Each row of a before or after table is a point. One or more steps were done to the points. Then noise was added and the rows were shuffled. The steps act on columns, c1 being the first. Name the steps. A step turns or swaps two columns, mirrors them in a line or flattens them onto one, adds a multiple of one to another, or multiplies or shifts one. Angles are multiples of 10 degrees, from the lower column toward the higher: turns from -170 to 170, lines from 10 to 170 but not 90. Use the fewest steps. Two steps may share a column if one is a turn and the other turns, adds or multiplies; they go together, in the order done. Otherwise the lowest column goes first.

Before (10 x 3):
[[ 0.41 -0.13 -0.08]
 [-1.49  0.11 -0.09]
 [ 0.62  0.35 -0.09]
 [ 0.43 -0.01 -0.22]
 [ 0.16  0.02  0.65]
 [ 0.28 -0.12  0.13]
 [ 0.57  0.19 -0.26]
 [ 0.62 -0.06 -0.32]
 [ 0.65 -0.06 -0.04]
 [-0.23  0.27  0.16]]
After:
[[ 0.44  0.14 -0.08]
 [ 0.64  0.28  0.07]
 [-0.23 -0.28  0.13]
 [-1.55  0.02  0.13]
 [ 0.56  0.14  0.24]
 [ 0.30 -0.03 -0.10]
 [ 0.65 -0.08  0.22]
 [ 0.40  0.24  0.07]
 [ 0.60  0.03 -0.03]
 [ 0.16 -0.59 -0.24]]
Steps: turn c2 and c3 by 120 degrees; multiply c3 by 0.7

Before (11 x 6):
[[ 0.04 -0.20 -0.36 -0.37  0.43  0.00]
 [-0.19 -0.02 -0.24 -0.02 -0.33  0.74]
 [ 0.24  0.21 -0.05 -1.53 -0.29 -0.64]
 [-0.03  0.18 -0.52 -0.13  0.00 -0.01]
 [-0.65  0.04  0.59 -0.59  1.11 -0.30]
 [ 0.45  0.04  1.17  0.31  0.26 -0.13]
 [ 0.11 -0.11  0.58  0.07 -0.17 -0.04]
 [-0.01  0.36  0.74 -0.18 -0.07 -0.10]
 [-0.04 -0.34  0.21  0.18  0.30 -0.25]
 [-0.37 -0.65 -0.68 -0.10  0.14  0.17]
 [-0.31 -0.03 -0.15 -0.16 -0.32 -0.14]]
After, 11 rows:
[[-0.25  0.31 -0.16  0.14 -0.13  0.67]
 [ 0.17 -0.13 -0.25 -0.12  0.27  0.17]
 [ 0.19  0.08  0.68 -0.21 -0.33 -0.23]
 [ 0.74 -0.24  0.16  0.09  0.05 -0.66]
 [ 0.15 -0.11  0.05  0.46  0.30 -0.27]
 [-0.19  0.16  0.02  0.09 -0.06 -0.61]
 [-0.04 -0.19 -0.03 -0.17 -0.16  0.57]
 [-0.43 -0.25 -0.11 -0.22  0.29  1.17]
 [-0.28  0.00 -0.70  1.27 -0.77 -0.03]
 [ 0.46  0.43 -0.27  0.88  0.85  0.56]
 [ 0.34  0.10 -0.21  0.05 -0.33 -0.12]]
Steps: mirror c1 and c2 in the line at 110 degrees; swap c3 and c6; mirror c4 and c5 in the line at 80 degrees

Before:
[[-0.06 -0.12 -0.18  0.59 -0.89 -0.09 -0.04 -0.03  0.53]
 [-0.28 -0.33 -0.01  0.40 -0.01  0.01  0.14 -0.23  0.48]
 [-0.06 -0.66 -0.35  0.28 -0.44  0.66  0.28  0.13  0.65]
 [ 0.01 -0.34 -0.10  0.28 -0.16  0.63 -0.28 -0.17  0.45]
 [-0.11  0.43 -0.38  0.49 -0.04  0.64  0.60  0.53  0.22]
 [ 0.09  0.46  1.03 -1.40 -0.40  0.57  0.53  0.26  0.21]
 [-0.09 -0.31 -0.19  0.67 -0.16 -0.20  0.45  0.09  0.26]
 [-0.58 -0.36 -0.38  0.62 -0.63  0.63 -0.01 -0.06  0.01]
 [ 0.07  0.01 -0.29 -0.77 -0.60  0.20  0.54  0.17 -0.40]
 [-0.58 -0.21  0.02  0.34 -0.26 -0.33  0.52  0.37  0.38]
 [-0.02 -0.28  0.48  0.58 -0.14  0.60  0.67 -0.24  0.34]
 [ 0.10 -0.54  0.05  0.39 -0.35  0.65  0.41  1.30 -1.50]]
After (12 x 9):
[[-0.15 -0.20  0.16  0.71  0.28 -0.24 -0.33  0.12  0.31]
 [-0.60  0.00 -0.18  0.33  0.18 -0.33 -0.30  0.38  0.55]
 [-0.55 -0.33  0.11  0.64  0.75  0.69 -0.02 -0.08 -0.04]
 [ 0.04  0.06  0.01 -0.79  0.67  0.23 -0.65  0.11 -0.20]
 [-0.05 -0.13 -0.17  0.67  0.89 -0.08  0.21 -0.05  0.47]
 [ 0.04  0.58 -1.35 -1.34 -0.34  0.54 -0.45  0.25  0.36]
 [ 0.01 -0.36 -0.60  0.57 -0.19  0.57 -0.53 -0.26  0.58]
 [-0.12  0.72  0.42  0.48  0.29  0.64 -0.47  0.52  0.35]
 [-0.04 -0.42  0.04  0.28  0.27  0.64  0.40 -0.19  0.36]
 [-0.11 -0.55  0.23  0.27  0.63  0.65 -0.09  0.12  0.68]
 [ 0.08  0.17 -0.22  0.40  0.28  0.59 -0.87  1.30 -1.27]
 [-0.29 -0.52 -0.01  0.37  0.02  0.02 -0.02 -0.15  0.50]]
Steps: add 0.5 times c8 to c2; multiply c3 by 1.3; turn c3 and c5 by -150 degrees; mirror c7 and c9 in the line at 80 degrees

Before, 14 rows:
[[ 0.44  0.55 -0.47 -0.62 -0.07 -1.09 -0.40 -0.01  0.13 -0.02  0.32]
 [ 0.07 -0.07  0.67 -0.98  0.10  0.19 -0.77  0.94 -0.08 -0.75 -0.37]
 [ 0.00  0.02  0.01 -0.07  0.00 -0.93 -0.57  0.82  0.69 -0.50  0.47]
 [-0.32 -0.60  0.61  0.09  0.54 -0.40 -0.85 -0.21  0.58  0.34 -0.44]
 [ 0.55 -0.17 -0.10  0.30 -0.06 -0.07 -0.53 -0.09  0.92 -0.03 -0.63]
 [ 0.32  0.09 -0.54 -0.79  0.05  0.24  0.34  0.45 -0.40  0.24  0.11]
 [-0.04  0.08  0.66 -0.37 -0.18 -0.71 -0.19 -0.04  0.45  0.01 -0.42]
 [ 0.10  0.76  0.81  0.02  0.75 -0.08  0.17 -0.35  0.52  0.46  0.22]
 [-0.01  0.76  0.06 -0.17 -0.02  0.10 -0.10  0.58  0.56  0.21  0.43]
 [-0.25  0.74 -0.39 -0.10  0.38 -0.06 -0.30  0.97 -0.03  0.50 -0.81]
 [ 0.09  0.25  0.56 -0.41  0.14 -0.50 -0.35 -0.17 -0.26 -0.54  0.70]
 [-0.39  0.91  0.50  0.02  0.53 -0.34  0.29  0.26  0.09 -0.16  0.43]
 [ 0.79  0.08  0.72  0.00  0.25 -0.11  0.17  0.22  0.53  0.27 -0.04]
 [ 0.40 -0.03 -0.60 -1.03  0.37 -0.31  0.22 -0.10  0.09 -0.31  0.52]]
After, 14 rows:
[[-0.37  0.78  0.10  0.14 -0.39 -0.54  0.27 -0.44 -0.38 -0.42  0.41]
 [ 0.45  0.55 -0.29 -0.67  0.03 -1.06 -0.51 -0.01 -0.24  0.43  0.40]
 [ 0.85  0.32  0.56 -0.02 -0.23 -0.01  0.14 -0.31  0.47 -0.57 -0.07]
 [-0.20  0.67  0.24 -0.14 -0.01  0.24 -0.27 -1.01 -0.37  0.51 -0.87]
 [ 0.06  0.12 -0.27 -0.44 -0.29 -0.80 -0.38  0.09 -0.43 -0.75  0.76]
 [ 0.40 -0.04 -0.01 -0.87  0.11  0.42  0.32 -0.37 -0.38  0.55  0.08]
 [-0.02  0.91  0.23 -0.17  0.30  0.23 -0.07 -0.51  0.09  0.04  0.46]
 [ 0.03  0.27  0.17 -0.31  0.13 -0.71 -0.21  0.07  0.42 -0.63 -0.47]
 [ 0.55  0.37 -0.10  0.21  0.01 -0.12 -0.54  0.12  0.83  0.04 -0.56]
 [ 0.51  0.08 -0.41 -0.97 -0.35 -0.48  0.29  0.02  0.11  0.45  0.47]
 [ 0.10  0.81  0.61  0.03 -0.81  0.23  0.13  0.01  0.12 -0.55  0.22]
 [-0.05  0.38 -0.52 -0.05  0.39 -1.39 -0.63 -0.81  0.63 -0.19  0.39]
 [-0.37 -0.13  0.48  0.07 -0.46 -0.08 -0.81 -0.02  0.79 -0.39 -0.48]
 [ 0.09 -0.13 -0.54 -0.98  0.28 -0.41 -0.77 -0.81  0.05 -0.94 -0.49]]
Steps: turn c2 and c9 by -30 degrees; add 0.7 times c10 to c6; turn c3 and c10 by -70 degrees; turn c5 and c8 by -160 degrees

Before (13 x 14):
[[-1.28  1.04 -0.41 -0.05 -0.08  0.21  0.46 -0.44 -0.54 -0.01  0.50 -1.03
   0.43 -0.70]
 [ 0.04  0.51  0.23  0.95 -0.20  0.29  0.17  0.09  0.57 -0.92  0.48  0.43
   0.24 -0.39]
 [-0.05 -0.05  0.64 -0.31 -0.02  0.03 -0.61  0.45  0.33 -0.02  0.42 -0.24
   0.43 -0.12]
 [ 0.76 -0.20 -0.20  0.25 -0.24 -0.63 -0.39  0.04  0.14 -0.20  0.71 -0.18
  -0.08  0.05]
 [-0.62  0.42  0.03  0.31  0.43  0.29  0.02 -0.36  0.15  0.30 -0.07  0.38
  -0.60 -0.05]
 [-0.56 -0.26  0.65  0.27  0.10 -0.11 -0.13 -0.46 -0.12  0.10 -0.50 -0.97
   0.39 -1.03]
 [ 0.29 -0.13  0.57 -0.06 -0.32  0.17  0.36 -0.22  0.49 -0.13  0.31 -0.38
   0.29  0.00]
 [-0.56 -0.04  0.19  0.44 -0.40  0.23  0.11  0.85  0.56  0.51 -0.11 -0.34
   0.66 -0.40]
 [-0.92 -0.32  0.26  0.47 -0.22  0.09 -0.51  0.08  0.05 -0.21  0.21 -0.44
   0.90  0.44]
 [-0.78  0.42 -0.08  0.13  0.07  0.36 -0.06 -0.41  0.66  0.16  0.70 -0.36
  -0.39 -0.50]
 [ 0.69  1.08  0.42  0.21 -1.06  0.20 -0.16  0.11  0.37 -0.12  0.18 -0.77
  -0.05  0.60]
 [ 0.13  0.66  0.52  0.68  0.88  0.07 -0.11  0.46  0.78  0.35 -0.18 -0.41
  -0.09 -0.02]
 [-0.77  0.13  0.30  0.19 -0.34 -0.53  0.40 -0.16  0.50  0.05  0.51  0.04
  -0.09 -0.55]]
After (13 x 14):
[[ 0.34 -1.01 -0.47 -0.08  0.26  0.23  0.38 -0.22 -0.51 -0.10  0.38 -0.38
  -0.19  0.12]
 [ 0.02 -1.49  0.25  0.96 -0.11 -0.15  0.17  0.05 -0.61 -0.91  0.55  0.21
  -0.15  0.25]
 [-0.80 -0.63  0.37  0.14 -0.36  0.22 -0.05 -0.39 -0.56  0.16  0.77 -0.41
   0.55  0.08]
 [-0.79 -0.95 -0.08  0.20 -0.13 -0.15  0.40 -0.14 -0.47  0.05  0.69  0.28
   0.16  0.40]
 [-1.29 -1.05  1.05 -0.05 -0.40  0.51  0.45 -0.47  0.50 -0.02  0.66 -0.88
  -0.54  0.42]
 [-0.59 -1.03 -0.63  0.25 -0.77  0.41 -0.13 -0.49  0.04  0.09 -0.22 -0.68
  -0.41  0.84]
 [ 0.76  0.85 -0.03  0.25  0.20 -0.11 -0.42  0.01 -0.15 -0.22  0.74  0.12
   0.11 -0.13]
 [-0.92  0.02 -0.39  0.45  0.48  0.25 -0.51  0.09 -0.20 -0.17  0.10 -0.37
  -0.86 -0.25]
 [ 0.13 -2.47  0.16  0.69 -0.71  0.19 -0.10  0.45 -0.77  0.35 -0.36 -0.35
   0.24 -0.47]
 [-0.64 -0.87  0.30  0.33 -0.36 -0.09  0.04 -0.35 -0.04  0.29 -0.18  0.17
   0.63 -0.18]
 [-0.05 -1.37 -0.50 -0.27 -0.10  0.12 -0.59  0.46 -0.38  0.01  0.44 -0.21
  -0.38 -0.05]
 [ 0.68 -3.05  0.54  0.18  1.19  0.41 -0.15  0.11 -0.35 -0.09  0.23 -0.67
   0.10  0.17]
 [-0.53 -0.36 -0.17  0.46  0.06  0.19  0.15  0.87 -0.70  0.52  0.09 -0.34
  -0.53  0.56]]
Steps: turn c2 and c3 by 130 degrees; multiply c2 by 3; turn c5 and c14 by -140 degrees; turn c11 and c14 by -20 degrees; flatten c6 and c12 onto the line at 120 degrees; turn c9 and c13 by 170 degrees

Before (11 x 20):
[[ 0.08 -0.54 -0.40 -0.59 -0.10 -0.14 -0.92  0.45  0.78  0.38  0.00 -0.78
  -0.22  0.69  0.10  0.88  0.62 -0.06  0.67 -0.48]
 [ 0.05 -0.45 -0.07 -0.30 -0.42 -0.54 -0.87  0.41  0.12  0.51 -0.74 -0.13
   0.37  0.31  0.03  0.53 -0.52 -0.04  0.36 -0.13]
 [ 0.37 -0.58 -0.32 -0.59 -0.27 -0.50 -0.38  0.32  0.16 -0.06 -0.15 -0.33
   0.25 -0.28 -0.14  0.43  0.49 -0.06  0.55 -0.08]
 [-0.41  0.25  0.07  0.20 -0.32 -0.73  0.15  0.30 -0.54  0.35  0.11  0.17
   0.32  0.20 -0.26 -0.43 -0.13  0.13 -0.04 -0.14]
 [-0.55  0.57  0.21 -0.15 -0.38 -0.37  0.35  0.40 -0.19 -0.39  0.56  0.90
  -1.01 -0.14 -0.04 -0.41  0.02 -0.06 -0.50  0.85]
 [ 0.82  0.48 -1.07 -0.83  0.20  0.21  0.29 -0.28 -0.06 -0.52  0.03 -0.14
  -0.90  0.21  0.51 -0.34  0.52  0.01 -0.02 -0.14]
 [-0.61  0.05 -0.27 -0.36  0.08 -0.49  0.09  0.06 -0.14  0.32  0.14  0.39
   0.05 -0.06 -0.17 -0.18 -0.27 -0.72 -0.22  0.12]
 [-0.48  0.69  0.03  0.27  0.13 -0.12  0.45  0.46 -0.27 -0.27  0.08  0.21
  -0.03 -0.47  0.27 -0.26 -0.29 -0.16 -0.05  0.35]
 [ 0.20  0.10 -0.60 -0.71  0.65  0.17 -0.13 -0.25 -0.56 -0.78  0.56 -0.24
  -0.35 -0.32  0.38 -0.63 -0.13  0.59  0.02  0.28]
 [ 0.35 -0.47 -0.30 -0.02  0.04  0.10 -0.58  0.34  0.24  0.28 -0.12  0.03
   0.47  0.38 -0.34  0.48  0.23  0.01  0.09  0.06]
 [ 0.08  0.40 -0.94 -1.23  0.46  0.47  0.42 -0.41 -0.02 -1.05 -0.25 -0.35
  -0.32  0.25  0.29 -0.62  0.58  0.58  0.08  0.26]]
After:
[[ 0.38 -0.50 -0.28 -0.61 -0.20 -0.50  0.21  0.34 -0.24 -0.37 -0.14 -0.38
   0.85 -0.29 -0.22  0.34  0.44 -0.14 -0.10 -0.13]
 [-0.50  0.63  0.07  0.31  0.16 -0.11  1.06  0.53 -0.02  0.75  0.02  0.20
  -0.14 -0.49  0.29 -0.26 -0.23 -0.17 -0.01  0.33]
 [ 0.10 -0.51 -0.39 -0.57 -0.12 -0.13 -0.28  0.44 -0.27 -1.96  0.04 -0.77
   0.50  0.65  0.16  0.84  0.68 -0.12  0.47 -0.52]
 [ 0.38 -0.42 -0.26  0.01  0.11  0.08  0.00  0.25  0.02 -0.67 -0.16  0.06
   0.42  0.41 -0.32  0.46  0.23 -0.01 -0.44 -0.01]
 [ 0.14  0.11 -0.49 -0.79  0.65  0.23  0.44 -0.13 -0.28  1.53  0.62 -0.26
  -0.97 -0.28  0.32 -0.72 -0.21  0.56  0.33  0.31]
 [-0.41  0.19  0.04  0.28 -0.32 -0.71  0.74  0.30  0.82  1.15  0.14  0.22
  -0.09  0.20 -0.29 -0.37 -0.17  0.04 -0.33 -0.15]
 [-0.57  0.59  0.26 -0.23 -0.43 -0.41  0.93  0.43 -0.22  0.57  0.54  0.84
  -1.61 -0.15  0.00 -0.36  0.06 -0.01  0.74  0.93]
 [-0.58  0.12 -0.36 -0.36  0.07 -0.51  0.65  0.17  0.41  0.20  0.17  0.36
  -0.39 -0.08 -0.12 -0.16 -0.35 -0.81 -0.15  0.13]
 [ 0.10  0.37 -0.92 -1.23  0.52  0.52  1.04 -0.40 -0.93  0.40 -0.35 -0.34
   0.32  0.29  0.33 -0.61  0.54  0.63  0.23  0.27]
 [ 0.03 -0.41 -0.12 -0.34 -0.49 -0.53 -0.32  0.46  0.33 -0.51 -0.80 -0.20
   1.55  0.30  0.14  0.52 -0.55 -0.03 -0.24 -0.13]
 [ 0.87  0.51 -1.18 -0.83  0.19  0.23  0.91 -0.21 -0.39  0.38  0.03 -0.07
  -0.37  0.15  0.57 -0.35  0.52 -0.01  0.88 -0.12]]
Steps: shift c7 by 0.60; multiply c9 by 2.5; turn c9 and c10 by -110 degrees; turn c13 and c19 by -70 degrees; add -1.5 times c11 to c13
